Every row gives one point. To make a cloud, some directions were put in groups of two or more. Within a group, all points are equally far from the middle, so they leave a hole (a ring in 2 directions, a hollow ball in 3). The other directions are filled evenly. Then the cloud was stretched, turned, moved and blurred a little. How many holes are there, and how many directions does each take, smallest first?

Cloud:
0: +0.56 +0.25
1: +0.00 +0.34
2: -0.23 +0.20
3: +0.71 -0.40
4: -0.19 -0.36
5: +0.35 -0.59
6: -0.05 +0.33
7: +0.37 +0.34
8: -0.25 +0.17
9: +0.56 -0.53
10: -0.30 -0.11
11: -0.29 +0.06
12: -0.31 -0.09
13: +0.28 +0.37
Holes: 1 (2)

Cloud, 20 rows:
0: +0.07 -0.50 -0.42
1: +0.51 -0.09 -0.30
2: +0.43 -0.02 +0.00
3: +0.39 -0.63 -0.04
4: +0.16 -0.43 +0.46
5: +0.10 +0.01 +0.36
6: -0.13 +0.24 +0.12
7: +0.59 -0.46 +0.00
8: +0.57 -0.15 -0.21
9: +0.35 -0.53 +0.28
10: +0.16 -0.31 +0.49
11: +0.38 -0.03 -0.50
12: +0.09 +0.10 +0.26
13: -0.28 -0.17 -0.56
14: +0.53 -0.50 +0.08
15: -0.20 -0.33 +0.42
16: +0.30 -0.63 +0.07
17: -0.04 -0.48 -0.40
18: +0.55 -0.28 +0.11
19: +0.57 -0.17 -0.11
Holes: 1 (3)

Cloud, 19 rows:
0: +0.10 -0.11 +0.30
1: -0.04 -0.09 +0.52
2: +0.10 -0.04 +0.53
3: +0.04 -0.51 +0.99
4: +0.14 -0.43 +0.82
5: +0.08 +0.13 +0.18
6: +0.41 +0.06 +0.09
7: +0.07 +0.25 -0.15
8: +0.46 +0.44 -0.58
9: +0.15 +0.37 -0.26
10: -0.16 -0.16 +0.33
11: +0.27 -0.19 +0.24
12: +0.57 +0.21 +0.28
13: +0.56 +0.37 -0.29
14: +0.36 +0.33 -0.11
15: +0.37 +0.02 +0.15
16: +0.40 +0.55 -0.52
17: -0.05 -0.10 +0.37
18: +0.55 -0.06 +0.11
Holes: 0

Cloud:
0: -0.28 -0.17 -0.14 +0.04
1: +0.00 -0.11 +0.52 +0.69
2: +0.41 -0.56 +0.02 +0.22
3: +0.41 +0.34 +0.38 -0.11
4: +0.20 -0.61 +0.14 -0.35
5: -0.02 +0.54 -0.08 +0.30
6: -0.07 +0.17 +0.04 -0.70
7: -0.09 -0.28 +0.44 +0.63
8: -0.43 -0.29 +0.57 +0.23
9: +0.04 +0.34 -0.33 +0.05
10: +0.03 -0.40 +0.22 +0.58
11: +0.46 +0.37 +0.19 -0.23
12: -0.52 +0.21 +0.14 +0.03
13: +0.22 +0.50 +0.22 -0.34
14: -0.15 -0.24 +0.54 +0.59
15: -0.10 +0.62 +0.12 +0.33
16: +0.11 -0.61 -0.11 -0.12
17: -0.31 +0.63 +0.29 -0.03
18: +0.33 -0.64 +0.08 -0.15
19: -0.37 +0.07 +0.30 -0.55
20: -0.05 -0.33 +0.37 +0.62
21: +0.08 -0.53 -0.03 -0.49
22: +0.24 -0.63 -0.04 +0.05
23: +0.05 -0.15 -0.35 -0.45
24: -0.54 -0.10 +0.46 -0.19
25: +0.32 -0.52 +0.34 -0.20
26: +0.19 +0.34 -0.36 +0.00
Holes: 2 (2, 2)
